Every row gives one point. A path goes straight from each point to the next, and from the last back to the first. The post is the endless flat space through its rows: a point in 2 columns, a line in 3, a plane in 4, and so on, so that a path can go around it. How many times does the path go around the post? Going back the other way cancels.

Post, one row:
0.06  0.12
Path (33 x 2):
-0.56  0.67
-0.39  -0.17
-0.11  -0.65
0.29  -0.16
0.48  0.21
0.12  0.81
-0.64  0.48
-0.29  -0.15
-0.60  0.24
-0.17  -0.57
0.33  -0.25
0.36  -0.04
0.34  0.16
0.27  0.84
-0.26  0.44
-0.73  0.08
0.13  -0.55
0.48  -0.14
0.42  0.41
0.20  0.52
-0.14  0.35
-0.25  0.09
-0.17  -0.32
0.43  -0.20
0.38  0.23
0.02  0.85
-0.18  0.35
-0.62  -0.03
0.00  -0.25
-0.06  -0.21
0.27  -0.24
0.85  0.03
0.44  0.83
Times around: 5

Post (7 x 8):
-0.61  0.83  0.37  -0.26  -0.23  -0.20  0.05  -0.49
0.93  -0.28  0.38  -0.60  1.17  -0.39  0.07  0.30
0.17  0.31  -0.09  0.49  0.05  0.07  0.55  0.12
-0.33  -0.25  -0.35  -0.30  0.06  0.06  0.28  0.27
0.01  0.26  0.21  -0.21  0.08  0.12  -0.03  0.29
0.48  0.16  -0.61  1.08  0.35  0.24  0.01  0.16
-0.23  -0.42  -0.04  0.08  -0.45  -0.12  0.06  0.19
Path:
-0.21  0.39  -0.48  -0.68  0.53  0.07  0.56  1.09
0.58  -0.41  0.20  -0.88  -0.08  -0.37  0.03  0.02
0.25  0.07  -0.49  -0.14  0.78  0.51  0.59  0.38
-0.33  -0.55  0.23  -0.23  -0.26  0.01  -0.35  0.20
-0.56  -0.56  -0.31  0.19  0.12  -0.07  0.39  0.33
0.12  -0.14  -0.20  0.38  0.56  0.30  -0.58  -0.40
-0.04  0.23  0.15  0.12  -0.17  0.45  0.04  0.10
0.26  -0.20  0.12  0.31  -0.18  0.50  0.46  -0.09
-0.08  0.28  -0.82  0.20  0.06  0.19  0.56  -0.34
-0.47  0.11  -0.44  0.34  -0.06  0.10  0.70  -0.42
0.22  0.05  0.58  0.73  0.03  0.00  -0.03  0.10
0.86  -0.69  -0.01  0.69  0.60  0.08  -0.75  0.03
-0.02  -0.61  0.23  -1.17  -0.27  0.13  -0.21  0.20
0.31  0.21  -0.18  -0.24  0.16  -0.06  0.66  0.29
-0.38  -0.13  0.27  -0.44  -0.49  -0.29  0.10  0.27
0.12  0.34  -0.19  0.43  -0.23  -0.08  0.59  -0.20
-0.22  0.10  -0.79  -0.09  0.71  0.60  0.19  0.04
0.79  -0.52  0.11  -0.37  0.94  -0.02  -0.06  0.29
0.50  -0.11  0.13  -0.21  0.47  0.34  0.14  0.47
0.52  -0.02  0.31  0.89  0.26  0.16  -0.47  0.23
-0.29  0.70  0.22  0.56  0.40  -0.36  0.58  0.03
Times around: 1
